Every row gives one point. A path goes straight from each point to the next, and from the last back to the first. The post is the endless flat space through its rows: a point in 2 columns, a line in 3, a plane in 4, and so on, so that a path can go around it. How many times does the path go around the post? Going back the other way cancels.

Post (1 x 2):
[[-2  6]]
Path:
[[  5 -45]
 [ 22 -20]
 [ 15  18]
 [-24  53]
 [-52  -5]
 [-25 -40]
 [  1 -31]
 [ 31 -13]
 [  8  20]
 [ -5  27]
 [-43  16]
 [-12  -8]
 [ 20 -47]
 [ 14   5]
 [ -3  45]
 [  6  60]
 [-42  39]
 [-44 -16]
 [  2 -39]
 [ 25 -12]
 [  9  19]
 [-13  36]
 [-26   6]
 [ -5 -12]
 [ 34 -18]
 [ 31  35]
 [  9  24]
 [ -9  28]
 [-20   3]]
Times around: 5

Post (3 x 4):
[[ -3 -21  18  31]
 [ 15 -32   7  10]
 [ -2  29 -17   0]]
Path (26 x 4):
[[-13 -33  -5  10]
 [ 15 -27  -5  11]
 [ 14   6   3  16]
 [  0  15  -1  29]
 [ -8 -17  38  60]
 [  4  20   0  27]
 [ 23 -33  14  16]
 [ 31 -34   6 -12]
 [ 30 -55   7 -18]
 [ -2  -9 -21   8]
 [ 35 -13 -33  -1]
 [ 22  -7  -2   2]
 [ 12  43   9  10]
 [-27  31  13  14]
 [-35 -34  12  34]
 [  5 -16  -9  19]
 [ 37 -37  22  30]
 [ 59 -29   4 -26]
 [ 26   8  -1  -2]
 [ 33  -7  -2 -42]
 [-13 -27 -11  -5]
 [ 25  -9 -46 -27]
 [  3  33   0  34]
 [ 45 -40  13  16]
 [ 37  11 -10 -34]
 [-41  14  29  54]]
Times around: 4

Post, 5 rows:
[[ -2  -2   8   3  -1   3]
 [ 16  -4   0  19  16  11]
 [ 20   7 -20  36 -18  -3]
 [ 12  33  29 -38  10 -36]
 [ 12 -20  -5   9  13   1]]
Path, 27 rows:
[[ 30  -5  29 -15  33 -24]
 [ -8 -14  -3  29 -19 -11]
 [ -8  46  12   7  16  -1]
 [ 33   2 -40  33  14  17]
 [-14  43  32 -37 -18   9]
 [ -4  21  56 -23 -28  -4]
 [-18  -5  22  -7 -16 -28]
 [-25 -11  18 -17   7 -11]
 [ 12   1  -5 -16  42  -5]
 [ 17 -21  14 -60  14  -4]
 [ 21  24  31  -7  -8 -11]
 [-12  26  47   0  -1 -21]
 [ 37 -39 -39  45  37   0]
 [ -9  -9 -35  12  -6 -13]
 [ -2  13  11 -24 -16  12]
 [ 30  -3   6  -3  -7  11]
 [ 23 -40 -14  41  14  14]
 [ 39  19  -4   9  25 -37]
 [ 10  38 -10   5   4 -19]
 [  0  -5   0 -37 -12 -24]
 [ 25  42   3  41 -17  27]
 [ 50  24  35  19  24 -17]
 [-29  26  33  -7  -4 -35]
 [-20   5  -7   4 -47 -26]
 [ -4  16  12 -39   0 -23]
 [ 23  -9 -25  15 -18  20]
 [ 47  30   6   5  -9   4]]
Times around: 5
